Each row of a before or after table is a point. The points were changed in one or more steps. Then noise was added and the rows were shuffled. The steps act on columns, c1 being the first. Name the steps. A step turns or swaps two columns, mirrors them in a line or flattens them onto one, adds a multiple of one to another, or multiplies or shifts one. Angles are multiples of 10 degrees, from the lower column toward the higher: turns from -170 to 170, lines from 10 to 170 but not 90. Use the fewest steps. Two steps may share a column if one is a turn and the other turns, adds or multiplies; they go together, in the order done. Otherwise the lowest column goes first.

Before (13 x 3):
[[ 0.44 -0.02  0.16]
 [ 0.19 -0.14 -0.10]
 [ 0.44  0.45  0.11]
 [ 0.68 -0.11  0.14]
 [-0.57 -0.01  0.03]
 [-0.59  0.19  0.01]
 [ 0.65  0.68  0.03]
 [ 0.28  0.01 -0.18]
 [ 0.22 -0.10 -0.80]
 [ 0.62  0.19 -0.07]
 [-0.54 -0.08 -0.44]
 [ 0.06  0.86 -0.04]
 [-0.03  1.50 -0.07]]
After (13 x 3):
[[ 0.31  0.03 -0.28]
 [-0.38 -0.37 -0.38]
 [ 0.13 -0.54 -1.20]
 [-0.38 -0.48 -0.81]
 [ 0.21 -0.38 -0.58]
 [ 0.30 -0.44 -0.23]
 [ 0.46 -0.20 -0.51]
 [ 0.47 -0.52 -0.24]
 [-0.39 -0.21 -0.38]
 [ 0.02  0.47 -0.46]
 [ 0.14 -0.56 -0.51]
 [-0.02  1.12 -0.46]
 [ 0.49  0.26 -0.36]]
Steps: multiply c1 by 0.7; shift c2 by -0.40; shift c3 by -0.40

Before, 10 rows:
[[-0.15  0.56 -0.01 -0.16 -0.06  0.19]
 [-0.04  0.57 -0.69  0.26 -0.10  0.57]
 [-0.69 -0.46  0.38  0.49  0.14 -0.03]
 [-0.15 -0.15  0.06 -0.36 -0.11  0.49]
 [-0.98 -0.36  0.10 -0.38  0.22  0.41]
 [ 0.08  0.54 -0.60  0.43  0.20 -0.21]
 [ 0.29  0.78 -0.40 -0.20 -0.02 -0.16]
 [ 0.49  0.24  0.20  0.10  0.29  0.19]
 [ 0.46 -0.13 -0.41 -0.66 -0.26  0.28]
 [-1.12 -0.64  0.74  0.38 -0.39  0.12]]
After, 10 rows:
[[-0.63 -0.15 -0.38 -0.49 -0.18 -0.75]
 [-0.91  0.65 -0.95 -0.37 -0.80 -0.38]
 [-0.05  0.12  0.65  0.68 -0.23  0.02]
 [ 0.28 -0.07  0.48  0.60 -0.51 -0.74]
 [-0.62  0.67 -0.47 -0.18 -0.21 -0.19]
 [ 0.52 -0.02 -0.15  0.26 -0.13  0.15]
 [ 0.11 -0.24 -0.22 -0.28 -0.52 -0.45]
 [-0.03 -0.43 -0.04  0.41 -0.43 -0.25]
 [ 0.18 -0.59  0.44  0.59 -0.42  0.12]
 [ 0.49 -0.50  0.39 -0.42 -0.64 -0.12]]
Steps: turn c1 and c6 by -30 degrees; turn c3 and c6 by 160 degrees; mirror c2 and c4 in the line at 60 degrees; shift c5 by -0.40

Before (13 x 11):
[[-0.17  0.12  0.04 -0.69  0.00 -0.59  0.68 -0.76 -0.13 -0.46  0.20]
 [-0.62  1.31  0.18  0.13  0.06  0.23 -0.80 -0.30 -0.09  0.32  0.15]
 [-0.37  0.57 -0.15  0.11 -0.18  0.53 -0.87 -0.18  0.64  0.16 -0.20]
 [-0.75 -0.12 -0.54 -0.88  0.27  0.35  0.08  0.46  0.31  0.39 -0.24]
 [-1.19 -0.13 -0.11 -0.04 -0.30  0.35  0.08  0.36  0.33  0.17 -0.12]
 [ 0.09  0.68 -0.05  0.58 -0.12 -0.13  0.00 -0.49 -0.43  0.05 -0.10]
 [ 0.28  0.86  0.09  0.25  0.13  0.08 -0.05 -0.45  0.03 -0.28  0.97]
 [-0.18  0.63  0.16  0.01 -0.11  0.41 -0.06 -0.42  0.00 -0.57  0.22]
 [ 0.14 -0.61  0.36 -0.72 -0.19 -0.35  0.31 -0.33 -0.45 -0.43  0.62]
 [ 0.02  0.11 -0.04 -0.63 -0.61 -0.44  0.43 -0.35  0.09 -0.15  0.64]
 [ 0.19  1.26  0.48  0.29 -0.30  0.24 -0.29  0.03  0.00 -0.20  0.03]
 [-0.93 -0.59  0.00 -0.23  0.14 -0.41  0.07  0.61  0.60 -0.07 -0.38]
 [-0.04 -0.05 -0.25 -0.32 -0.43 -0.58  0.13 -0.02 -0.34 -0.96  0.51]]
After (13 x 11):
[[-0.23 -0.49 -0.33  0.06 -0.07  0.49 -0.18 -0.46 -0.01 -0.49 -0.22]
 [-0.89  1.21  0.21 -0.15  0.18 -0.38  0.25  0.58  0.61 -0.19  0.33]
 [-0.76  0.51  0.58 -0.68  0.48  0.25  0.04  0.44  0.33  0.42  0.19]
 [ 0.17  0.54 -0.12 -0.34  0.31 -0.26 -0.65 -0.38 -0.50 -0.45 -0.18]
 [ 0.04 -0.72 -0.20  0.44 -0.38 -0.13  0.08 -0.51 -0.38  0.05  0.02]
 [-0.06  0.02  0.19  0.05 -0.03 -0.34 -0.48 -0.01 -0.40 -1.02 -0.24]
 [ 0.24 -0.88 -0.38  0.08 -0.12  0.09 -0.68 -0.43  0.02 -0.27 -0.64]
 [-0.62 -0.70 -0.59  0.01 -0.01  0.25  0.39 -0.30 -0.12  0.38 -0.67]
 [-0.12  0.06 -0.07 -0.39  0.32 -0.42 -0.56 -0.82 -0.22 -0.57  0.41]
 [-0.35 -0.38 -0.06  0.16 -0.14  0.47  0.82 -0.23  0.62  0.37 -0.58]
 [-1.18  0.89  0.17  0.14 -0.08  0.29  0.05  0.40  0.32  0.26  0.10]
 [ 0.04 -0.10  0.02 -0.09  0.04 -0.39 -0.77 -0.25  0.11 -0.17 -0.07]
 [ 0.15 -1.20 -0.90  0.28 -0.24  0.23  0.19  0.00  0.08 -0.17 -0.25]]
Steps: turn c2 and c3 by -160 degrees; add -0.7 times c1 to c2; flatten c4 and c5 onto the line at 140 degrees; turn c6 and c10 by 10 degrees; turn c7 and c11 by 130 degrees

Before, 10 rows:
[[ 0.27 -0.02  0.31  0.37  0.33  0.08 -0.11  0.28 -0.15  0.13 -0.13  0.13
  -0.83  0.44]
 [ 0.42 -0.02 -0.40 -0.33 -0.70  0.80  0.46 -0.24  0.06 -0.32 -1.07  0.29
  -0.23  0.61]
 [-0.39 -0.13 -0.62  0.12 -0.47  0.28 -0.19  0.77 -0.51 -0.48 -0.42  0.33
   0.39 -0.45]
 [-0.03 -0.33 -0.11 -0.81 -0.24 -0.46 -0.79  0.75  0.23 -0.51 -0.43 -0.11
  -0.03  0.11]
 [-0.30 -0.30  0.19 -0.77  0.33 -0.50 -0.67 -0.08 -0.33  0.55 -0.08 -0.46
  -0.07 -0.21]
 [-0.15  0.44  0.49  0.29  0.00  0.11  0.42  0.21  0.03  0.14  0.04  0.24
  -0.61  0.75]
 [ 0.04  0.53  0.28 -0.19 -0.33  0.50 -0.71  0.13 -0.13 -0.53 -1.15  0.55
  -0.70  0.61]
 [ 0.47 -0.10  0.23 -0.88 -0.70  0.09  0.48  0.37  0.44  0.46  0.00 -0.46
  -0.61 -0.23]
 [ 0.19 -0.11 -0.62  0.37 -0.10 -0.47  0.25 -0.46  0.39 -0.60 -0.25  0.31
   0.32 -0.43]
 [-0.51 -0.27  0.18  0.25  0.10 -0.44  0.33 -0.32 -0.36 -0.52 -0.07 -0.44
  -0.16 -0.23]]
After:
[[-0.27 -0.33  0.40  0.83  0.04 -0.47 -0.08 -0.27  0.04  0.58  0.19 -0.41
   0.58 -0.02]
 [-0.35 -0.17 -0.74  0.20  0.18  0.26 -0.20  0.26  0.05 -0.39  1.02  0.32
  -0.32 -0.93]
 [-0.45 -0.27  0.16 -0.49 -0.09 -0.46  0.12 -0.46  0.03 -0.42  0.09 -0.43
  -0.12 -0.62]
 [ 0.43 -0.03 -0.79 -0.20 -0.15  0.84  0.62 -0.17 -0.99 -0.49  0.34  0.25
   0.18  0.74]
 [-0.13  0.43  0.36 -0.73 -0.32  0.13  0.20  0.15  0.10 -0.11  0.12  0.20
   0.28  1.20]
 [ 0.44 -0.08 -0.38  0.02 -0.68  0.10  0.94  0.54 -0.01  0.55 -0.11 -0.50
   0.71 -0.07]
 [ 0.02  0.50 -0.09  0.23 -0.48  0.52 -0.44  0.02 -0.86 -0.68  0.79  0.53
   0.90  0.65]
 [ 0.24 -0.04  0.43 -0.62 -0.05  0.07 -0.32  0.17  0.08 -0.02  0.28  0.02
   0.59  0.73]
 [ 0.22 -0.17 -0.41 -0.26  0.39 -0.48 -0.02 -0.14 -0.54 -0.45 -0.34  0.30
  -0.47 -1.03]
 [-0.05 -0.29 -0.24  0.94 -0.07 -0.44 -0.09  0.69 -0.27 -0.55  0.49 -0.11
   0.61 -0.14]]
Steps: turn c3 and c5 by -50 degrees; turn c4 and c7 by -40 degrees; turn c4 and c13 by -150 degrees; turn c8 and c9 by -40 degrees; turn c9 and c11 by -120 degrees; turn c10 and c14 by 20 degrees; multiply c14 by 1.6

Before, 10 rows:
[[ 0.04 -0.50  0.04  0.62  0.98 -0.46 -0.24  0.11  0.20 -0.18 -0.44 -0.72
  -0.13  0.47  0.65  1.16 -0.39 -0.04 -0.25  1.02  0.25 -0.09 -0.07  0.09]
 [ 0.15  0.76  0.40 -0.15  0.34 -0.08 -0.60 -0.47  0.17 -0.03  0.07  0.93
   0.06 -0.16 -0.22  0.03 -0.09 -0.15 -0.25 -0.42  0.15 -0.35 -0.66  0.14]
 [-0.38 -0.33 -0.36 -0.15  0.90 -0.13  0.30 -0.02  0.67  0.42  0.18 -0.98
  -0.53  0.59 -0.48  1.74  0.66 -0.27 -0.41  1.01 -0.13  0.36  0.51 -0.65]
 [ 0.21  0.10  0.09  0.32  0.67  0.13 -0.34 -0.31 -0.01  0.04 -0.56  0.30
  -0.35 -0.02 -0.04 -0.41  0.03 -0.07  0.30 -0.40 -0.29  0.17 -0.05 -0.47]
 [-0.14  0.43  0.52  0.29 -0.02  0.17 -0.78 -0.11 -0.16  0.31  0.18  0.60
   0.10 -0.28 -0.16 -0.02 -0.36  0.35  0.37  0.01 -0.67 -0.04 -0.13 -0.53]
 [ 0.00 -0.10  0.48 -0.03 -0.09  0.27 -0.39 -0.56 -0.46  0.16  0.28  0.14
  -0.35 -0.35 -0.35 -0.10  0.24  0.12 -0.11  0.04  0.43  0.10 -0.11 -0.12]
 [-0.39 -0.10  0.15  0.07  0.85 -0.65 -0.22  0.18  0.05  0.06 -0.17 -0.62
  -0.13  1.01 -0.41  0.78  0.80 -0.38 -0.05  1.27  0.03  0.54  0.85 -0.20]
 [-0.47  0.58  0.20  0.92 -0.15  0.08 -0.35 -0.30  0.23  0.04  0.30  1.04
  -0.17 -0.63 -0.36 -0.36  0.23 -0.26  0.37 -0.48  0.35 -0.10 -0.13 -0.02]
 [-0.23  0.21  0.54  0.36  0.61 -0.11  0.03 -0.09 -0.45  0.74  0.10  0.47
   0.45 -0.53 -0.10 -0.51 -0.43 -0.10 -0.19 -0.54 -0.30 -0.35 -0.42 -0.26]
 [-0.24  0.08 -0.12  0.37 -0.01 -0.19 -0.34 -0.72 -0.10 -0.20 -0.01  0.96
   0.47 -0.22 -0.24 -0.55 -0.04  0.16 -0.13 -0.20 -0.06 -0.44  0.02 -0.74]]
After, 10 rows:
[[-0.52 -0.45  0.05  0.70  0.95  0.50  0.05  0.08  0.25 -0.13 -0.53  0.76
   0.35 -0.50  0.44 -1.16 -0.09 -0.10  0.06  1.24  0.00 -0.09  0.02 -0.23]
 [ 0.01  0.43  0.49  0.27 -0.02 -0.42  0.77 -0.13 -0.19  0.33  0.01 -0.48
   0.26  0.55 -0.15  0.07 -0.29  0.36 -0.33  0.31  0.37 -0.02 -0.11 -0.51]
 [-0.08  0.15  0.44  0.44  0.48 -0.45  0.17 -0.14 -0.44  0.76 -0.23 -0.12
   0.17  0.58 -0.24  0.44 -0.64 -0.01  0.28 -0.36  0.04 -0.41 -0.45  0.10]
 [ 0.10 -0.27 -0.37 -0.18  0.60  0.79  0.52  0.12  0.59  0.39 -0.37  0.53
  -0.32 -0.43 -0.54 -1.78  0.85 -0.28  0.08  1.27  0.38  0.34  0.48  0.51]
 [-0.02 -0.13  0.19  0.06  0.72  0.22  0.26  0.21  0.05  0.06 -0.33  0.85
  -0.62 -0.89 -0.64 -0.79  0.48 -0.36 -0.03  1.45  0.53  0.57  0.74 -0.10]
 [-0.02  0.58  0.17  0.96 -0.16 -0.83  0.14 -0.30  0.25 -0.02  0.18 -0.64
  -0.10  0.43 -0.66  0.39  0.22 -0.22 -0.29 -0.29 -0.67 -0.08 -0.14 -0.32]
 [ 0.29 -0.11  0.50  0.03 -0.19  0.09  0.23 -0.60 -0.41  0.13  0.12 -0.27
  -0.10  0.12 -0.21  0.09  0.45  0.02  0.05  0.27 -0.47  0.04 -0.08 -0.34]
 [ 0.24  0.73  0.35 -0.10  0.18 -0.93  0.12 -0.37  0.19  0.06 -0.16 -0.43
  -0.05  0.04 -0.04 -0.05  0.00 -0.12  0.32 -0.20 -0.16 -0.38 -0.73 -0.58]
 [ 0.17  0.09  0.08  0.24  0.70 -0.15  0.55 -0.31 -0.03  0.07 -0.46 -0.24
   0.28  0.17  0.23  0.42  0.38  0.00 -0.23 -0.20  0.29  0.14  0.02 -0.13]
 [-0.03  0.15 -0.12  0.27 -0.02 -0.87  0.86 -0.64 -0.15 -0.20 -0.07 -0.29
  -0.18  0.25 -0.41  0.50 -0.46  0.22  0.24 -0.04 -0.12 -0.43  0.09 -0.04]]
Steps: turn c1 and c15 by 50 degrees; flatten c5 and c11 onto the line at 150 degrees; mirror c6 and c12 in the line at 150 degrees; turn c7 and c24 by 110 degrees; mirror c13 and c17 in the line at 120 degrees; turn c14 and c21 by 150 degrees; turn c16 and c19 by -170 degrees; shift c20 by 0.20
